Rows are points. Each table stands for the endless flat space through its points: a line for two points, a plane for three, and so on. Write the one point that lies in both, or say that there is none.

First (3 x 4):
[[ -9 -11  25   6]
 [-20  -6  32  -1]
 [-31  14  16  26]]
Second (2 x 4):
[[-14   2  24  15]
 [-10   8  34  11]]
They share: [-16  -1  19  17]

First (3 x 8):
[[ 10  17  -2  -9  -8   3  -1   9]
 [ 10  19  -8 -19 -10  -1  -1   6]
 [  6  17  -2 -13 -10   5  -1   5]]
Second (5 x 8):
[[  1   1  -4   5 -16  10  -3  19]
 [ 29   6  -6   4   0  28 -34  40]
 [-11  14  18   5 -17   8  21 -15]
 [  9  18  18  21   9  16   1   7]
 [ 34  19  17   4  -9  30 -24   5]]
They share: no point

First (2 x 11):
[[-11  23  -7 -12 -18  -9 -14   7  -9 -14  10]
 [-19   7 -23 -32  -2   7  -6  27   7 -14  10]]
Second (4 x 11):
[[-14  14   1 -22 -19  -9   7  29  -7  -8   2]
 [-14  16   3 -24 -20 -11   7  33  -2  -7  -2]
 [-21  23 -14  -7 -14  -1 -19  -3  -6 -19  11]
 [-22  24 -17  -6 -17  -3 -25  -9  -5 -20  10]]
They share: no point

First (4 x 14):
[[ -7 -14  27  16   6  -8  -4  -6  -1   2  46   6  -4  -7]
 [-26   3  28  10  26  -7  11   9   0 -11  31   9 -14  -8]
 [-12 -13  18  20   3   2  -3 -14   0   0  26  -3  -3  -7]
 [ -8 -16  12  21  -3  -5 -11 -25   1   9  24  -4  -2 -15]]
Second (2 x 14):
[[-23 -11  14  15  11   0  -2 -15  -2  -3  22   2  -2  -5]
 [ -3   1  14  31  -5   4   2 -15  10   5  -2 -22 -18 -29]]
They share: [-18  -8  14  19   7   1  -1 -15   1  -1  16  -4  -6 -11]

First (5 x 20):
[[ 29   7 -20  -2  10  20  -9   0  -7  41  25   5   8  -2 -10 -14  16   8
   12 -17]
 [-16 -17 -32  10   8  19  31   9 -10  41   7   6  -5  -6   4 -19  10 -14
   20 -34]
 [ 14  -2 -32 -10  18  -6  21  14 -10  26  22  21   5  -1  19 -19  -5 -39
   15  -4]
 [ 24 -11 -14   4  24  -2 -13 -17 -27  24  33   5  -4  16   8 -13 -12  22
   28 -47]
 [ 47  13 -18 -12  18   1 -17   0 -10  28  35  14  11   4   2 -14   2  -4
   12  -4]]
Second (5 x 20):
[[  6  -5 -27   0  25 -11 -14  -3  15   7   3  22 -11  -6  -1  -3  22  -6
   21  -8]
 [ 29  -5  -6  25  -5  23  12  13 -18  33  18  -1  -9  -4   7 -36 -11  -7
   20 -28]
 [ 18  -3   7  40 -28  22  -5  10 -21  55  11  11 -23  15  22 -38 -34 -11
   10 -22]
 [ -4 -35 -16  22  34  -2 -36   1  20   9   3  17 -14 -16 -13  -8  12 -15
   23  -9]
 [ 28   9 -22   2  12   4  13   1  -2  17  10   7  -4  -5   3 -20  15   4
   22 -21]]
They share: [ 17  -5 -16  13   7   7   0   7  -4  21  12  11 -11  -4   5 -20   3  -9
  20 -18]

First (4 x 24):
[[-10 -19  -7  -4  -5   5  -6  -8 -40  -8  37  14  21  15  19  19 -18 -12
  -16   0 -17 -27 -25  11]
 [  9   9   0   6   7   3  29   2  -5  -7  -1 -27   1  38  17  10 -10  10
   -8  29  24 -24  -9  12]
 [-22  13  13  -2  -5   1  -8 -14 -20   6  15   0  17  -7  15  11 -12   0
   -8  10  15   3 -17  13]
 [  5 -38 -11 -17 -14  -5   7 -14 -35   9  36  -3   2  32   9  -1  -3  -9
  -14   7 -27 -33 -14  16]]
Second (5 x 24):
[[-14   2   2   9   6  -3   1   5 -25   7  11 -21   5  24   8   2   0   1
    2   8  -4 -14 -20  11]
 [  3   5 -17 -24 -10  14  23 -27 -13  -1  21   0  -7  22  20   8 -19  -2
  -31  20  19 -10  -5  35]
 [-16  -7  11  21  11  -7  -9  13 -29   3   6 -27  11  16   5   4   1   3
    9   4  -6 -18 -22  -1]
 [ -6  -4  -5  27  17  11  11  -9 -25 -22  -3 -24  11  13  -1  23 -16  10
   -4  -7  13  -7  -8  14]
 [ -4 -11  -3   5   5   9  11 -15 -21 -15  14 -13   7  10   7  14 -23   9
  -19  14  16 -20  -2  13]]
They share: no point

First (6 x 24):
[[-12 -13  19  -1 -14  -1   9  13  -8  11  29 -20  -7  32 -38   3  19  11
  -14   2  -3  -1  -3  12]
 [ 12 -35  29 -21 -10   9   3  23  22  33   5  -6  -9  18  -8  -3  23 -11
   10  14  27   3  27  26]
 [-27  -5  16   9 -19  -4   8  10 -27   4  47 -27  -5  44 -57   7  19  18
  -25  -8 -13  -1 -19   9]
 [ 11 -16  28 -24   9   2  17  16  47  43 -29 -16  -8 -10 -16  -5  23  29
   26  17  -3  -8  31  -8]
 [ -7  -9  12  -1 -10  -3  25   1  13  19  11 -18   1  16 -35  -3  24  27
    2  15 -17 -12   0   2]
 [  3 -32   4  14 -33  -8  29  -8  11   9  31   4  10  34 -14 -17  33   1
    0  25   1  -8 -11  30]]
Second (5 x 24):
[[-14 -19  31  -8  -9 -11  -1  17  -5  34   8 -27  -8  12 -17   5   7   8
  -15  25  19   3   0   8]
 [-15  34  -1 -26  -4  11   6  -6 -24  19  -5 -38 -12  12 -19  -2  39   0
   -7  29  19   6  12  -3]
 [ -9  -2  12 -11  13  22   8   0 -16   4 -17 -18  -2  -6  -7  -2  15 -10
  -20  25  -1  -5   0 -10]
 [ -5 -11  24  -4 -19  -6  -8  20  -3  21  22 -26 -25  16 -26  -8  19  24
  -13  24  16   1  17   3]
 [  1 -11  13 -21  14   1  28  -2  11  -4  -6  -8  -7  12 -12  -6  19  -8
   -6  -2 -24  -2  -7   4]]
They share: no point

First (5 x 24):
[[ -2 -17   0  -3  30   1  41  21 -10 -27  -9 -20  26  -9  21 -11  12 -26
    1   7 -28  19 -29 -14]
 [  8   5  16  -2  -7  -8 -12  15  11  19  19 -12  -1  17  18 -24  12  27
   33 -29   9 -21   2  23]
 [ -8 -14   1  23  46 -13  15  -2 -18 -21   4 -25  40  -6   2  13  -5  13
   15 -21  12 -13 -18 -25]
 [  7  -5  14  19  26  -6  -5  -4   7   6  11 -15  33   9   7 -11   2  28
   41 -28  19 -24   2   0]
 [ 21  -7  16   1  16   6   6  12  19   5   3  -1  26  10  20 -34  16  14
   32 -16  -1  -4  -1  12]]
Second (2 x 24):
[[ -4  -8   0  11  37  -2  18  -1  -6  13  19  -2   9  10  20 -24  -1  -4
    4 -30  -3  -6 -17   2]
 [ 20  -8  18  -7   1  -2   6  29  12 -23 -11 -20  33  -2  14 -12  23  20
   34   0  -3   0  -5   2]]
They share: [  8  -8   9   2  19  -2  12  14   3  -5   4 -11  21   4  17 -18  11   8
  19 -15  -3  -3 -11   2]

First (5 x 24):
[[ 11   4  34 -12  -1  -3  12 -10   9  30 -10 -16  39 -14  -8 -36  33 -12
    9  -3 -30  12   7  -3]
 [-16  10  17 -15  32  16  10   3 -17  -9   6   4  34 -14 -18  13  14 -29
   34 -17 -20 -27 -11 -17]
 [-14  14 -13 -35  10  -8  12  19   1   3 -14  -4  24 -20   4   7   8 -27
   20 -25 -32 -17  19   1]
 [-26  13 -10 -18  15  12   1   9  -3  -9  -1   5  14 -10  -1  27  15 -19
   19 -12  -7 -29   6 -10]
 [  2  -5  52  20   5  26  -3 -29   5  19   9  -7  28  -2 -23 -13  43   1
    5  22   9   1 -16 -20]]
Second (5 x 24):
[[-40  19   5  -4   0   1   6  -3  -5  33   0   9   3 -15 -22   1   5 -27
    9  -1 -34  -5  30  -6]
 [-29   7  10  -5 -14   7   9 -11   1  31  -6   7  11 -18 -25   0  13 -29
   11  -1 -26 -11  21  -4]
 [ 25 -41  33  12 -28  22   4 -14   6  15 -19 -11  33 -13  -8  -6  25 -22
  -10  -1  17 -17 -27 -12]
 [ -3  -1  15  -2   0  -8 -10  -4   0  15  11 -13   9  -1  -8   6  19 -18
   -4  -7   5 -11  11   0]
 [ -4 -17  25  22   1  16   1   3 -15  26 -10   0  16  -7  -2 -11   2 -23
  -18  -1  -9  -2 -12 -23]]
They share: [ -4  -5  12  -5  -1   3   2   2  12  14  -9  -9  16 -17 -10   9  15 -11
   3   4  -1  -7   9  -5]

First (4 x 24):
[[ 18  31 -35 -10  11   1  -3  -6  16  -3  20 -14  24 -16  -4  18 -24   7
   12 -13   3   6  35  38]
 [ 29  16  -1  -8  33  11  14 -13 -16 -33 -19  19  -6 -32 -18   1   0  10
   32   2   9  39   5  19]
 [ 20  20 -22 -28  22  -1  23  -2   3 -38 -24   1  -1  -9 -25  -1   4  19
   27   1  21  30   1  14]
 [  5  20 -20   9  14 -10 -28 -25 -10  17  13  -7   7 -21 -14  11 -40   1
   -1  -7   1  -2  33  30]]
Second (5 x 24):
[[ 23  23 -32 -19 -21  17   0 -50  -7  -6 -33  -6   6   6 -16  -3 -32  25
   14 -13 -12  11  40  14]
 [ 23  29 -21   0  10   8   7 -24  14  18 -20 -13  20 -10 -20  18 -24  21
  -10   1  -2   8  15   0]
 [ 29  -3  -5 -28  14 -10  -7  -6  10  16   0  11  34   4 -52 -10  -4   9
   22  23  -4  14  37  20]
 [ 22  -6  -4 -30  23 -17 -11   1  -2  -3   7  17  21  -3 -49 -15   0   2
   34  20   6  19  33  31]
 [  0  41 -33   4  39   3 -14 -12 -13   1 -19  -9  13 -11  -4  29 -24  -4
   -7   2  23   0   2  -3]]
They share: [ 14  19 -18  -9  20  -4  -1 -14  -6 -13  -8   0   1 -17 -20   4 -16  10
  15  -2  11  17  15  21]

First (2 x 24):
[[ 10   0  18  16  -3   5   3  -2  12  26  32  10  14 -33  12  -5  -7   1
   22 -14 -20  -9   7  -5]
 [ 28 -12   0   4  21 -31  33 -26   0   2  -4  22  14  -3  24 -11  17 -29
    4 -14  10 -33 -11   1]]
Second (5 x 24):
[[ 17 -15   4  22   4 -25  31 -25 -23 -14  22 -27  36   7   6 -17  -5   7
   -3  -7 -28 -25  17 -19]
 [ 18  -4   6  11  16  -6  15 -18  11  18  13  26  12 -24  21  -2   7 -21
   17 -16  -3 -20  -7  -1]
 [ 15  -4  13  22   3  -5  26 -12  28  30   8  36  10 -46  36   6  13 -20
    5 -14   9 -25 -22  -2]
 [ 27   9  11 -14   2 -19   2   9   5  18   9  32   4 -10  21 -23  21 -17
   29   0   0 -29   0  18]
 [  6 -11  -4  53  14   2  43 -43   6   3  15   6  40 -38  36  18   8 -10
  -14  -7 -17 -32 -17 -28]]
They share: [ 19  -6   9  10   9 -13  18 -14   6  14  14  16  14 -18  18  -8   5 -14
  13 -14  -5 -21  -2  -2]
